Each row of a before or after table is a point. The points were changed in one or more steps. Then noise was added and the rows were shuffled. The steps act on columns, c1 being the first. What was done? A step turns or swaps two columns, mirrors them in a line or flattens them onto one, adds a multiple of one to another, or multiplies or shifts one. Angles are multiples of 10 degrees, from the lower column toward the higher: turns from -170 to 170, lines from 10 to 170 but not 90. Use the fewest steps. Two steps may share a column if one is a turn and the other turns, adds or multiplies; they go together, in the order done. Otherwise the lowest column goes first.

Before (13 x 3):
[[ 0.3 -6.6 -5.1]
 [-1.1  5.3  1.3]
 [ 2.1 -3.1  4.5]
 [-2.9 -1.0  2.8]
 [-6.3 -6.5  0.8]
 [ 2.1 -1.0 -7.6]
 [ 2.1 -0.6  4.5]
 [ 0.2 -2.8 -4.7]
 [ 0.3  0.4 -1.1]
 [ 1.0 -0.8 -1.1]
 [-5.8 -6.0 -5.6]
 [ 2.7  1.2  8.7]
 [-3.8  3.6 -9.8]]
After (13 x 3):
[[  1.8   0.5   4.6]
 [ -5.6 -11.2  -5.5]
 [ -2.9  -3.0   2.6]
 [ -5.8 -10.8   1.0]
 [  1.9  -1.8   4.4]
 [  1.2  -0.1  -1.3]
 [  2.0   0.8  -7.7]
 [  0.8  -2.4  -5.3]
 [ -4.3   0.7 -10.1]
 [  3.1   2.8   8.4]
 [ -0.5   5.3   1.6]
 [  0.8  -6.0  -4.7]
 [ -0.2   0.6  -0.7]]
Steps: add 0.7 times c1 to c2

Before:
[[  7.4  -1.6   5.5  -7.7  -0.7  -2.3]
 [ -0.4  -7.2   0.5 -10.4  -0.5  -2.6]
 [  4.5   9.6  -0.9  -1.7  -6.4   1.4]
 [  3.5  -4.3  -3.2   1.3   1.1   1.9]
 [ -7.4  -1.8  -2.1   5.5  -1.6  -2.5]
 [  2.6   1.6  -2.1  -4.5   4.6  -2.7]
 [  9.1   0.3  -4.2  -0.3  -6.0  -2.4]
 [  5.5   3.3   4.7  -5.4  -4.9  -0.9]]
After:
[[ -0.3  -7.2   0.6 -10.4   2.5   1.0]
 [  2.5  -4.3  -3.1   1.3  -2.7   0.1]
 [  3.0   9.5  -0.9  -1.8   5.6  -8.7]
 [ -5.3  -1.7  -2.0   5.6   3.5  -0.4]
 [  3.9   3.2   4.7  -5.3   5.6  -5.4]
 [  1.8   1.5  -2.1  -4.5  -2.9   7.3]
 [  5.1  -1.6   5.3  -7.7   2.4   0.6]
 [  6.4   0.4  -4.4  -0.2   7.9  -5.8]]
Steps: multiply c1 by 0.7; multiply c5 by 1.6; turn c5 and c6 by 130 degrees

Before:
[[ -3.6  -0.1  -7.9  -3.0   9.0  -4.3  10.0   1.0  -3.3]
 [  4.9  -1.7   3.7   8.4  -2.3  -0.2   4.3  -2.1  -0.2]
 [  3.6  -3.2 -16.4  -1.5  -1.9   5.1  -3.2   1.1   1.0]
 [ -4.1  -1.9  -2.7  -2.6  -1.1   6.7  -1.3  -0.1  -2.3]
 [  1.8  -8.0   5.8  -0.8   1.4  -2.7  -0.9  -3.4   1.9]
 [  0.3  -2.0   4.7   3.5   5.5   2.0  -1.4  -1.2  -0.7]
 [  0.3  -0.3   5.6   2.2  -1.2  -5.0  -3.4  -0.2  -2.2]
 [ -5.4  -4.0  -0.7   3.5   1.5  -3.7  -0.2   2.0  -0.1]]
After, 8 rows:
[[ -0.3   0.1  -4.3   2.8  -0.2   2.5   5.8   3.8   0.9]
 [ -3.9  -5.5  -0.9   1.8   1.6   3.6   1.2  -1.9   3.1]
 [ -2.0   0.0  -3.2   2.3   5.5  -1.4  -1.3   4.0   2.7]
 [ -2.9   3.6  11.3  -1.6  -0.4  -6.5   0.4 -11.5  -0.7]
 [ -0.5  -3.2   5.2   1.2   4.9  10.1  -9.4  -6.0  -4.2]
 [ -1.9   4.8  -1.1   4.4  -4.3   1.8  -2.9   4.0   7.5]
 [ -7.9   2.4  -2.3  -2.1   1.7   2.2   1.4   6.7   0.3]
 [ -1.9  -3.5   2.0   0.6  -0.6  -6.6  -2.1  -2.0  -3.4]]
Steps: swap c1 and c2; turn c3 and c8 by 140 degrees; turn c4 and c9 by 60 degrees; turn c5 and c7 by 20 degrees; turn c6 and c7 by -150 degrees

Before (10 x 12):
[[  2.6   0.7   1.3 -13.9  -3.8   4.2   0.3   2.0  -4.8  -0.4  -2.7  -2.1]
 [  2.6  -3.9   0.8   2.4   4.8   2.1   1.2  -1.2  -2.4   1.2  -2.1  -4.4]
 [ -4.1  -4.8  -0.7   4.5  -9.2   3.0  -1.4  13.7   2.6  -9.5   0.6   0.6]
 [ -2.3   0.0   0.5  -1.3   4.9  -8.6   0.0  -2.2  -2.9   2.6   1.1   0.5]
 [  2.6  -0.3  -9.2  -2.1   2.1   0.8   3.1   2.2  -1.1  -2.9  -1.2   1.7]
 [  2.3  -0.7 -16.1   4.8   0.6   2.9  -2.4  -2.7  -3.8  -0.4   0.5   1.9]
 [  0.6   0.4  -0.4   4.5  -3.2   4.4   4.5  -1.3  -1.2  -0.3   0.4  -9.0]
 [ -1.9  -1.5  -0.3  -2.9   4.7   4.7   1.2  -0.3   2.2   2.8   0.3  -8.5]
 [  1.4   3.0   1.2   0.3   4.1   4.3   0.3   4.2  -2.9  -0.2   1.8   0.0]
 [-13.6   3.2  -3.8   2.9   4.7  -2.7  -1.7  -1.2   3.0  -4.0  -6.9   0.1]]
After, 10 rows:
[[  5.9   3.7   1.4   1.4  -2.2  -5.4   5.4  -1.7   8.7  14.1  -6.7  -0.2]
 [ -0.5  -3.9  -1.5   0.7  -5.1  -0.7   3.6  -1.7  -6.5  -2.7  -1.3  -0.8]
 [ -1.5  -1.4  14.7   2.3  -1.7  -6.4  -3.3  -2.3 -12.1  -1.6   0.7   0.0]
 [ -0.3   0.4   3.3   1.9   0.5   3.8   4.0  -1.0  -3.3  -0.3   0.7  -1.2]
 [ -3.5  -0.5   7.6  -1.1  -2.8  -5.8   3.3   1.9  -2.8  -0.7  -0.5  -0.3]
 [ -1.2   2.8  -0.1   0.0  -5.3   1.9  -1.5   4.6  -8.4  -0.6   1.7  -0.6]
 [  2.8   0.3  -5.3  -0.3  -0.1  -8.0  -0.7  -2.2  -8.7  -0.1   0.3   0.0]
 [  3.3  -0.8   0.4  -0.5  -5.8   1.4   0.7  -0.2   6.4  -0.9  -0.3  -0.2]
 [ -4.3  -5.0   4.7   2.6   6.8   6.3  -1.8  13.7   7.4   9.1   0.4   0.5]
 [ -1.9   0.7   2.0  -5.3   2.2   5.7   2.6   1.8 -14.4  -1.0  -3.3  -1.1]]
Steps: turn c1 and c10 by -130 degrees; turn c5 and c6 by 150 degrees; turn c3 and c6 by 150 degrees; multiply c4 by 0.4; add -1 times c11 to c7; multiply c9 by 3; multiply c12 by 0
